Each row of a before or after table is a point. One or more steps were done to the points. Then noise was added and the rows were shuffled. The steps act on columns, c1 being the first. What was done? A step turns or swaps two columns, mirrors them in a line or flattens them onto one, adds a multiple of one to another, or multiplies or shifts one. Angles are multiples of 10 degrees, from the lower column toward the higher: turns from -170 to 170, lines from 10 to 170 but not 90. Use the fewest steps. Two steps may share a column if one is a turn and the other turns, adds or multiplies; they go together, in the order done. Otherwise the lowest column goes first.
In the rows, zero is written as 128.

Before (11 x 2):
[[178 153]
 [132 101]
 [ 94 150]
 [ 77  78]
 [161 120]
 [111  97]
 [ 96  34]
 [118 106]
 [102 151]
 [ 73  42]
 [199 145]]
After (11 x 2):
[[ 71 130]
 [ 96 126]
 [163 127]
 [179 127]
 [201 126]
 [ 79 126]
 [ 94 130]
 [104 128]
 [114 127]
 [117 127]
 [131 130]]
Steps: multiply c2 by 0

Before (13 x 3):
[[180 193 165]
 [ 92  79 148]
 [190 126  36]
 [153 190  88]
 [149 203 121]
 [100 165 184]
 [168 171 111]
 [112  79 122]
 [ 68 134 122]
 [130 100  92]
 [164 131 132]
 [129 120 109]
 [174 208 190]]
After (13 x 3):
[[176  82 100]
 [101 135  90]
 [155 185 105]
 [157  78 124]
 [171  58 186]
 [116  92 145]
 [105  69  48]
 [188  58 211]
 [122 128 110]
 [ 94 177 129]
 [173 142 181]
 [ 88 157 112]
 [192  83 135]]
Steps: turn c1 and c2 by -110 degrees; add -0.3 times c2 to c3

Before (13 x 6):
[[102 160  75 102 172 112]
 [140 101 179 137 131 149]
 [134 122 163 108 113 134]
 [144 149 144  58 158 147]
 [ 71 154  95  89 180  83]
 [ 83 152  97  81 136  96]
 [ 70 142 107  92 134 106]
 [ 82 159  94  65 165  81]
 [102 123 146 166 100 138]
 [ 96  91 160 119 131 168]
 [130  78 157 130 110 127]
 [ 31 155 145 150  96 109]
 [137 122 119  59 122 159]]
After (13 x 6):
[[ 68  59 122  86 109 131]
 [ 74 106  84  85 107 168]
 [177 105 157 141 126 113]
 [121 157 166  69 142 159]
 [ 26   7 131 150 114  93]
 [158 129 177 157 154 134]
 [135  59 161 130 169 134]
 [141 136 140  62 153 132]
 [112  90 129 170 139 102]
 [ 72  79 119  71  92 128]
 [ 58  60 105  77  73 170]
 [ 69  80 121  55  74 155]
 [140 135 163 122 130 115]]
Steps: multiply c1 by 1.6; turn c1 and c2 by 60 degrees; turn c3 and c4 by 20 degrees; mirror c5 and c6 in the line at 50 degrees

Before (8 x 9):
[[160 142 121 139  76  82 161 131  87]
 [120  70 114 164 178  72  41 142  83]
 [ 71 180 147  92 174 126  64 121  78]
 [172 191 130  88  99 165 166  59 138]
 [ 68  92 124 146  83  84 107 108 146]
 [140 167 135 111 166 145 178 165 154]
 [164 134 140  31 181 127 133  73  39]
 [118  62  62  82 126 122  44 157 136]]
After (8 x 9):
[[102 179 130  90 148  90  95  75  79]
 [ 91  95 146 145  69 147  75  83 143]
 [134  69 143 162 103  55  76 122  82]
 [155  63 196  82 123 127  44 133 137]
 [ 76 188 105  91 146 174 145 189 139]
 [ 91 136  98  34 155  83 170 175  38]
 [142 143 125 139  63 150 123 157  86]
 [167 168 124 110 164 104 203 121 153]]
Steps: turn c1 and c8 by -70 degrees; turn c3 and c8 by -160 degrees; add 0.7 times c5 to c7; turn c5 and c6 by -60 degrees

Before (11 x 12):
[[148 159 120 121 144 126  98 141 169 159 135 139]
 [111 109 154 118 139 149 119  99 172 101  79 110]
 [118  95 103 144 121 132  98 162 160 120  90 122]
 [168 109  89 145 149 107 155 132 140 126 139 109]
 [121 124  68 154 117 117 161  80 156 145 105 188]
 [127 104 111 183 137 121 141 157 140 241 139 134]
 [131 123 125 173  79 110 104 153  89 143 134 108]
 [115 118 118 156 150 135 107 139  69 110 140 130]
 [249 102 151 143 150 117 124 133 130 104 116 124]
 [118 179 106 133 140 196 112 123 154 123 114 132]
 [133  96 145 110 150 126 181 154  13 102  96 120]]
After (11 x 12):
[[121 124 133 156  95 113 117 143  71 115 139 127]
 [120 164 186 128 107 144 124 125 152  87 111 136]
 [116 114 155 121 111  99 123  95 175 137  79 111]
 [119 106 123 144 106 128 154 165 160  99  91 120]
 [130 110 115 187 136 238 112 160 139 160 138 131]
 [141 152 120 120  95 161 127 137 170 134 133 141]
 [211 112 124 145 116  98 111 137 131 139 118 122]
 [130 121 109 171 132 142 183 157  88 138 133 107]
 [133 109 133 107 166 101  85 154  14 133  96 123]
 [158 117  95 146 141 136  99 132 139  98 143 110]
 [120 127  99 152 159 160 122  78 158  83 108 190]]
Steps: multiply c1 by 0.7; multiply c2 by 0.7; turn c3 and c6 by -70 degrees; turn c6 and c10 by -70 degrees; turn c5 and c7 by -120 degrees

Before (10 x 18):
[[ 89 102  74 136 192 149 129  80 118 105  99 143 130  57 212 153  73 109]
 [128 119  67  80 150 146 142 129 118  92  84 115 110  96 118 187  82 130]
 [136  61  25  67  84  66 153  85 195 200 153  61  93 221  69 152  65 132]
 [157 146  85 185 115 130 138  78 126  83 138 190 130  17  83 118 124 119]
 [170 118 123 115 123 161  61 105 150 104  76 122 128  61 143  97 103 130]
 [134 149 158 141 186 117 123 141 150  97 107 117  59  44 162 123 113 137]
 [196  11  41 169  91 137 118  95 205 138 176  63 108 223  47 163 105 187]
 [126 142 213  42 115  77 171 171 156 111 210 145 116 175 150 119 160 141]
 [105 169 115 139 145 139  90 102 166  75  87 158 101 123 125 122  91 132]
 [103 151 151  84 180 134 132  82 111 109  88 160 113  74 115  88 126 179]]
After (10 x 18):
[[105 172 151 143 140 145  88  81 167  75  82 159 104 120 125 140  93 115]
 [140 118 145 113 130 158  62  76 145 109  80 125 130  62 146  76 111 131]
 [142 146 106 186 117 129 142  84 128  80 133 190 131  25  80 102  86 132]
 [115 100 153 139 162 150 126  68 117 100  95 144 125  58 216 176  63  69]
 [200   7 105 170 135 142 110 120 204 137 180  69 106 222  43 107  40 199]
 [168 118 133  82 144 141 149 105 122  89  78 114 118  96 119 167  61 117]
 [ 78 148 138  88 206 139 139  64 112 108  85 162 120  73 112 112 147 132]
 [120 140 146  42 126  71 175 210 152 109 212 145 115 182 147 120 219 155]
 [145  54 130  70  97  64 158 102 196 207 155  60  94 224  70 145   8 158]
 [130 147 155 133 182 111 130 127 146 100 104 116  65  44 169 119 157  97]]
Steps: turn c1 and c16 by -40 degrees; turn c3 and c17 by 60 degrees; turn c5 and c18 by -40 degrees; add 0.5 times c11 to c8
